Every row gives one point. Any point is a mix of the corners, with weights that add up to 1. It lies inside the corners' shape when no weight is negative. Is each point inside? If not, which corners have a negative weight?

Corners:
(1): [30 54]
(2): [  2 -69]
(3): [-47   2]
Points:
[23 40] => inside
[15 36] => inside
[19 84] => outside (2)
[  3 -50] => inside
[-8 25] => inside
[-25  28] => outside (2)
[-34 -11] => inside
[-4 46] => outside (2)

Corners:
(1): [-69  24 -39  25]
(2): [ 17  46 -25 -46]
(3): [  2  47 -46   7]
(4): [ 6 -4 85 -6]
(5): [ 11 -90 -30  71]
Points:
[ -5  16 -47 -12] => outside (3, 4)
[ -2 -25  -8  41] => outside (2)
[-30  -3 -24  26] => inside
[ -7  27  57 -31] => outside (3, 5)
[ -1 -46 -27  47] => inside
[ -6  34  69 -13] => outside (2, 5)
[-53  42   5  -8] => outside (3, 5)
[-34  54 -14 -17] => outside (5)

Corners:
(1): [-14 -32  14  -1 -35  36 -28  54   0]
(2): [ -3  14  40 -23 -22 -50  24 -18  -8]
(3): [-49  -1  12  64 -22   4  95  16 -17]
(4): [ 42  -1  49 -36  54   5   4  30  34]
(5): [ 16  29 -26 -32 -33 -42  -7  -3   6]
(6): [-10   0 -15  -1  48  -6   1  47  38]
(7): [-37   8 -11   4 -39 -26  50  20  38]
(8): [ -9   5   2  94 -43 -14 -41   7  63]
(9): [ 49  24  38 -37  85  -3 -24 -25  37]
(10): [ 64 -63  53 -10 -16  -1 -28 -37  40]
Points:
[ -7  11  11  -1   5 -16  14  20  24] => outside (10)
[  1  -1  19 -13   4  -7  21  13  10] => outside (8)
[18 -5 18  5 -7 -1 -6  6 26] => outside (2, 6)
[ 33  -2  26 -20  15   4 -23   7  39] => outside (2, 3, 6)
[  7  10   1   3   2 -26   8  -4  18] => outside (1, 4, 7)
[ -4  -5  12   9 -18 -17  16  12   5] => outside (7, 9)
[ -5  15  -4  -2 -18 -23  -8  27  26] => outside (3, 9, 10)
[ 27 -39  36  -4 -19  -4 -22   1  39] => outside (3, 5, 9)
[ 11 -11  24   3  -9 -12 -11   6  38] => outside (3, 5)

Corners:
(1): [ 38  44   3  40 -32 -22  37  -9  22  95 -52 -65  22 -44]
(2): [-39  32   7 -55 -35  90 -10 -29 -63  20  53 -45  29 -34]
(3): [-21 -19 -42 -55   0  19  25 -54 -45   5  68 -25  39   4]
(4): [-32  18  17 -37  24  30  -3   3  51 -22 -26  19 -21 -16]
(5): [-32 -10  -7  -2  -4  -8 -28  23   1 -19  -1 -33 -53  -7]
(6): [-16  42  28 -30 -72 -26   5 -19  21  32  -2 -22  -3  -5]
(7): [ 51   7   5 -10   5  18  -2  16 -90  10  36  15  30 -33]
(8): [ -6 -12 -24 -39  15   6 -33  22  31  44 -33  16  16 -13]
(9): [  9  -1  -9 -42 -28  78 -38 -59   7  -7  25 -38  30  -4]
(10): [-47  10 -30  88 -40   9 -18  -5  90  35  55  26  39 -33]
(11): [  3 -53  23 -47 -16  31  -4  29  -5 -43 -60   9  57  19]
(12): [ 18  15  11   3 -13  10  16  46  38   5 -18  -3  35  28]
(13): [ 23 -67  47 -34  24 -26 -10  39 -12  -6 -27 -26  -2   4]
(14): [  1 -86  -2  29 -21 -17  71  46  22  19  -5  82  13  70]
(15): [ 29 -45 -17  15 -47 -22  77  49  23  56  15  35  27 -20]
Points:
[ 13 -31  -9  19  -7  -7  25  26  14  28   6  22  14   3] => outside (2, 6, 11)
[  3 -16  13 -16 -11   9   8   9  -7  20  -3 -17  15  -8] => inside
[-14  17   0 -34   1  30 -28 -11   1   4   1 -22  11 -21] => outside (14, 15)
[  5   3   3   5 -18   3  10  10  14  31 -10 -18  17 -12] => inside

Corners:
(1): [ 36   2 -17  19 -31  12  16  -3  -6  46  16  -4 -27   0 -20 -42  -5 -32
 -11  14]
(2): [-13  16 -13   5 -61 -26 -69  32  37  16  16   3  32   7  -4 -36  -8 -30
  34  16]
(3): [ 23 -21  40  -7  -3 -13  68 -51 -40  39  -7  -8 -13  -2   1 -36  37  11
  -2  21]
(4): [-10   9 -33 -21  15 -30  12  24  23  69 -18 -48  24  21  -8  41  22  63
  27 -63]
(5): [ 28  -5  61  62 -27  -3  52 -26 -51 -48 -39   5  42  -2  30 -45  12   1
  35   3]
(6): [-14 -18  13  19  59   9 -23 -34  22  11  48   2 -32  59  45  34 -31  -6
  18  18]
(7): [ 22 -26 -54  41 -11 -41 -13  -2 -17  14  15  38  16  13  24 -36   3  22
 -45  16]
(8): [ -1  11  25  -6  15 -21 -19 -40 -18 -47  12  38 -63 -14   3  -3   7  18
   4  32]
(9): [-62   7  20   0  12 -31 -38  37  59  17  21 -29  56  -9 -32 -95  -7 -32
   4   5]
(10): [ 17  -4 -45 -14  -8   7  48   4  15   7   7  79  44 -11 -61 -74  -6  52
 -39  20]
(11): [-21   2 -11  12   1   5 -36 -12  20  14  12  67 -16  -9  34 -39   3   2
 -27   6]
(12): [ -4  -2 -10  28 -37  -2 -12  32   8  33   1  40  12   9 -20 -30 -12 -40
 -32  54]
(13): [ 33 -14  -6   8 -80  53  -2 -60   6  33  95  77 -85  45 -30  18 -51  14
 -53 -34]
(14): [-41   8 -16   0  -5  15 -32 -61 -35  15  -8 -74 -13  -3 -10 -31   0  15
  16  14]
(15): [-86 -18 -43 -24 -14 -27 -39 -38  14 -41   7  15  -1 -29   3 -43 -29  28
  22 -26]
(16): [-42  66 -31   6 -91  42  11   7  -2  46  54 -45  14 -31 -12   7  14   1
  21 -23]
(17): [ 43  14 -43 -10 -49  23  19 -69 -58  -4  18  -2  36  16 -45   9 -29 -10
 -27 -12]
(18): [-23  -1  11 -32 -25  22   1 -17 -39  16  53 -51 -25 -67 -19  38 -19  17
  -2   3]
(19): [-39  28 -13   6  -2  10   4 -22  17  14  19 -58   3 -33  10  29 -51  14
   7   2]
(20): [ 44 -41  19 -20  -3  17  14 -17   8 -20  -6  21 -21  47  -5  -3  33   8
 -15  22]
(21): [-16   9  22  33 -20   5 -14 -32   6  10  34 -41  14 -44 -27   0  28 -34
  26  35]
Points:
[  8   1  -7   8 -27   1   5  -7  -5  17  13  13   0   3 -10 -21  -5   6
 -16   6] => outside (6, 15, 21)
[-17   7  -5  15 -22  -5 -12 -21  -3  13  13 -11   6  -2  -2 -21  -8  -8
   7   2] => outside (10, 18, 20)
[ -5   2  -3   4 -20   5  -9 -25  -8   9  19  -8  -5  -1  -5  -8  -7  -2
  -1   5] => outside (10)
[ -6  -5 -12  11 -10   0  -7 -23 -17 -15  10  13   6 -11  -9 -36   3  -7
 -11  27] => outside (2, 3, 4, 13, 19)
